Each wall is flat, endless, passes through zero and stands at right angles to its row. A trip goes straight from one point to another. Which walls does it cross, in order?
(in the rows, 128 means zero)

Walls:
(1): [138  75]
(2): [ 97 121]
(3): [156 105]
Trips:
[117  79] to [100  48] => none
[176 116] to [160 127] => none
[162 125] to [153  88] => none
[ 59 163] to [158 179] => 2
[124 140] to [163  77] => 2, 3, 1
[ 94 123] to [179 118] => 1, 3, 2

Walls:
(1): [ 66 170 115  89 141  72 136 122]
(2): [175  65  72 172 134 133 156 132]
Trips:
[168 179 146 160  51 165  65 134] to [ 83 137  92 156 150 102  49 159] => 1
[127 152  94 162 112 177 196  65] to [137 121 152  90 102 168  69 176] => 2
[120 113  78 126 105 125 115 114] to [163 130 142  62 119  97  75 161] => 2
[106  93 148 118  99 165 193 104] to [171 151  78 136 142 107 137 103] => 1
[124 147 118 121 118 138 195  59] to [100 160 198 120 146 141 145 100] => 2
[103 122 162 181 120 210 176 105] to [140 128  85 195 108 120  90 119] => none
[152 146 140 138 117  82 145  85] to [ 30 137 110 179 179 181 157 126] => none
[166 145 162 134  81 142 190 110] to [107 121 124 148 182 135 112 151] => 1
[161 116 132  98  96 185 169 144] to [128 110 122 118 130 155 173  94] => none
[150 118 101 128  52 175 147 108] to [115 173 171 144  88  82 200 166] => 2, 1
[106  26 149 174 110 145 114  98] to [180 122 119 106  72 135 162 198] => none

Walls:
(1): [122 164 116 101 171 180 193 102 158 120 128 148]
(2): [ 97 143 170  45 117 146 132 125 152 227  82 133]
(3): [137 154 175 128 136 185 104 148 159 145 168 142]
(4): [136 167 107 152 172 124  79 153 162  53 159 192]
Trips:
[153  95 123  89  65 148 117 173 169 138  87 123] to [158  92 118 137 175 119 145 120 132 154 176 121] => 2, 1
[158 151 218  89 119 164 168 147 105 143 142 145] to [152  86 108 105 161 140 100  88 189 166 126  74] => none
[121 165  77 132 127 171 144 138 162 103  96 106] to [134 113 175 127 162 125  37  94 118 176 126 119] => 3, 2, 1, 4
[ 95 122 100 186 146 149 146 133 110  57 158 140] to [173 180  69 136 163 150 126 131 108 151 121 133] => 3
[138  79  84 136  94 248  89 133 175 203 160 210] to [137  98  96 127 170 107 204 130  76 139 131 157] => 4, 3, 2
[124  97 160 110 108  95 120  99  73 138  98 182] to [ 65 144  94 140 117 153  88 203  77 118 140 132] => 4, 2, 3
[189  72  73 146 128  88  52 135 182 173  95 130] to [130  81 209 132 144  97 109 133 113  81 122 157] => 3

Walls:
(1): [200 152  97 122 104 117 123 184 124 159 147 128 114  92 178 130 103 126
 121 121]
(2): [181 130 148 125  98  98 159 152 134  65 128 121 175  86 171 149  53 102
  89 140]
(3): [121 162  92 149 163 162 114 129 152 210  55  88  97 136 126 185 139  61
 178 100]
(4): [137 146  81  74 149 102 167 177 118 166 142 141 129 110  97  80  96 142
  76  51]
(5): [169 111 112 153 110 148  81 148 183 165 112  74 136 120  97 128 152 123
  56 177]
Trips:
[ 81 218 119 125 128 141  71 134 126  96 214 127 127 112  88 132 129 101
 120  69] to [113 102  90  80 126  84 117 117 118 130 139  66 104 114 107 219 134 113
 125  73] => 3, 1
[161 106  70 149 122 156 131 154 139 106 143 185  93 123 164 134 121  87
 138 182] to [165 155 148 141 156 115 143 103 107 129 115 139 184  60  76 113 158 109
  72  82] => 3, 4, 1
[ 55 179 138 141  74 116 166 115  67 176 194 126 111 124 146 140 161 196
 117 147] to [105  97 162 198 119 116 111 187  26 101 115 182 176 128 122  98 107 154
 120 153] => 4, 2
[ 92  86 119  77 124 153  71 125 124  60 149 149 110 125  84 136  96 105
  76  67] to [108 131 106  64 137  72 187 103 129 188  96 128 102 158 132 108 138 104
 174 104] => 2, 3
[ 73 151 123 142  72 143 144 163  90  93 134 128 103 177 169  79  89 111
 108 164] to [148 108 103 160 161  47 149 130  93  87 119 149 174  70 118 113 126 128
 138 165] => 4

Walls:
(1): [102 138 119 208 116  82  77 145 110 158 120  95 173  90 208 167 121  72
 181 117 148 105 147  77 212 161 104 132 145 124 106 174 189  89 149 148
 113 126 154  98 182 163 105 124 155 105  89 176]
(2): [124 150 130 102  77 148 130 112  62 146  58 156 137 137 185 104 151 121
 175 132 245  73 182 186 101 166 160  76  68 163  75  78  87 130 177 172
 112  81  82 122 118  86 103 155 111 112 101 143]
(3): [137  74  87 165 153 142 160  40 126  34 141 170 131 181 169 154 142 120
 123 166 151 101 185 115  81 136 112  96 166  68 108 148 134 125 122 135
 178 123 171  67 105 121 164  97 153  79 170 155]
(4): [110 154 133 140 112 106 207 104 177  72  93  98  99 123 193 135 149 137
  78 162 116 151 109 131 140 139 156 183 138  63 150 103 201 136 119 114
 161 144  60  91 124 153 129 114 130 130 152 182]
Trips:
[160 108  79 116  88 176 126 115  99  41 126 145 148 143 135 187 101 156
  98 128 136 143  99 143 121 210 153  61 128  78  79 128 146  84 201 143
 138 124  69  62 140 139  71 116 171  67 169  85] to [139 143 137 107 131  90 145 147 140  41 141 123 111 131 132 151 134 106
 115 203  92  82 164 116  84 101 103 134 192  93 171 100 101 128 125  61
 115 166 146 104  77 141 159 143 136 137  62 120] => 1, 2
[103 117 126 135 110 161 136 102 129 135 165 209 124  98 144 160  44 124
  75 136 125 148 163  71 102 112  97 109 124 105 177 124 146 141 140  46
 106 114 220 179 164  96 129 167 183 163  73 159] to [114 165 173 119 100  97 110 188  97 155 104 129 151 167 128 201 161 116
 120  91 115 124 166  69 193 120 114  84 132 104 197 134 116 112 159 164
 114 137  64  96 180  83 110 167  32  68 104  96] => 3, 2
[170 200  91 142 108 147 141 149 179 122 158 108  75 158  99 170 157 120
 184 157 207  88 153 129 163 155 129 158  98  87  97 105 131 139 174 127
 172 176 127  73 128 109  90 154 101 183  95  56] to [177  68 119 114 172  76 137 122   7 123  98 109 122 130 124 111 145 119
 111 142 132 171 122 100 154 166 134  90 145  90 146  33 161 158  72 193
 133 173  90 135 110 117 134 123 158 139 147 143] => 3, 1
[105 146 168 160  84  95 144 150 139 158 156 128 132 152 115 173 101 135
 180 123 104 100 127 115  68 111 100 118 126 101  55 119  88 148 133 111
 141  88 133  80 142 124 109 122 110  88 110 115] to [142 142 103  86 115 170 194  75  82 176 125 176 100 141  89 104 125 172
 172 119 104 100  62 109 198 128 151 143 163 165 107 133 101  86 145 139
 130 108 120  95  76 135 148 104 130 212 120 164] => 1, 3
[134 132 101 122 207 115 149 101 156 140 206 130 133 197 195  73 121 152
 126 134 191  82 149 118  93 130 101 119  80  77 118 132 134  88 128 112
 176 173 162 134 131 167 143  53 179  60 120 182] to [116  93 110 207 175 113 121 129 158 217 100 111 120  63 165 137 144 117
 152  91 175 113 157 194 135 133 101 145 164 149  80  73 147  98  90 149
 157 119 117 122 100 107 139 123 110 152  77 137] => 2, 4, 3
[ 53  99 102  95 124 168 174 184 120 148 212 135  86  92  78 120 157 110
  70 150 137  96 120 121 217 130 168 160 131 114 180  74  79  82  97 106
 119 126 161 190 150  42 149 153 142 121 143 108] to [133 182 177 191 112  99 234 107 120 124 124 129 139 174 149 202 197 198
  72 132 188 133 144 187  78 128 192  60 140 174 145 162 184 108  96 117
 172 110 108 200 170  81 113 122 121 110 162 187] => 4, 2, 3
[ 90 162  86 142 115 122  87 133 146  98  88 135 129  84  88 154 172 126
 168 143 151 156 179 234 124 167 132  83  25 159 140 136 166  90 162 102
 123 189  66 170 146 145  89 171 100 134  90 130] to [126 130 171 137 114 187 112 136 140 128  55 124 146  93 160 185 158 166
 151  81 121 124 134 128 117 115 121  77  90 136 105 132 150 135 133  77
  96 162  86 126 116 197 164 194 162 123 126 156] => 4
[ 88 132  52  60  76 155  71 118 211 124 113 134 164 138 169 111 120  86
  82 100 162  95 123 159  77 180 124 172 213 108 187 112 125 169 108  75
 131 142 135  98  88 139 160  98 132 150 143 154] to [ 30  83 163 165 105 128  77 133 202 146  86 101  97 130 125 158 132  77
 129 169 107 114 147 101 140 135  98  81 132 106 143 168 136 145 118 195
 187  88 166 154 136 173 128 216 125 106  86 121] => 1, 4
[195 188 160 136 146 121 114  94 161 102 149 146 188  84 154 108  98 136
 135 113 145 147 124  73 190  96 161 151 122 136  54  51 101 134 111  99
 209 142 169  84 154 145 170 114  86 104 179 121] to [113 123 124 186 151  79 116 102 161 119  90  52  92 155 122 116 107 103
 132 135 149  69 169  95  84 165 132 125 105 101 100  75 116 121  74  86
  15 123 160 111  94  82 125 142 104 152 108 175] => 2
